Every row gives one point. Any point is a mix of the corners, with weights that add up to 1. It lies inside the corners' shape when no weight is negative. Say inside or outside, and name the corners with a negative weight.

Corners:
(1): [-2.5  5.3]
(2): [ 2.7 -4.4]
(3): [-0.1 -3.3]
Points:
[ 2.1 -5.4] => outside (1)
[ 2.1 -3.6] => inside
[0.5 0.8] => outside (3)
[ 2.6 -5.7] => outside (1)
[ 1.3 -3.1] => inside
[-0.1 -3.0] => inside
[ 0.0 -3.0] => inside

Corners:
(1): [ 0.5  2.4 -5.3  4.4 -9.9  0.6 -0.6  6.1]
(2): [-0.9 -3.7 -0.5 -4.1  1.4  0.5  4.8 -1.8]
(3): [ 3.7  3.4  0.1 -2.2 -4.1 -2.5 -1.4 -3.8]
(4): [ 5.1 -4.9  2.2 -1.0  2.6 -2.5  1.4 -2.5]
(5): [-3.9 -1.8 -1.7  5.7 -4.1  5.5  7.8  1.9]
(6): [ 4.3 -1.7 -2.2  2.0  7.4 -1.0  0.1 -6.7]
(7): [-2.6  4.6  1.0  1.4 -3.8  1.9 -3.1  4.8]
(8): [ 7.3  2.7 -1.5 -0.7  1.3  2.3 -1.8  0.2]
(9): [ 0.0 -4.6 -2.5  0.3 -0.7  3.9  1.1 -2.8]
Points:
[-1.3 -1.1 -2.5  2.0 -3.2  2.5  2.0 -0.4] => outside (4, 8)
[ 3.5  0.4 -2.5  0.2 -2.7 -0.8 -0.6 -0.5] => outside (5, 7)
[ 0.8 -1.3 -0.8  1.3 -1.9  1.4  2.4 -0.9] => inside
[ 3.9  1.2 -2.1  0.7 -1.0  1.5 -0.5  0.5] => inside
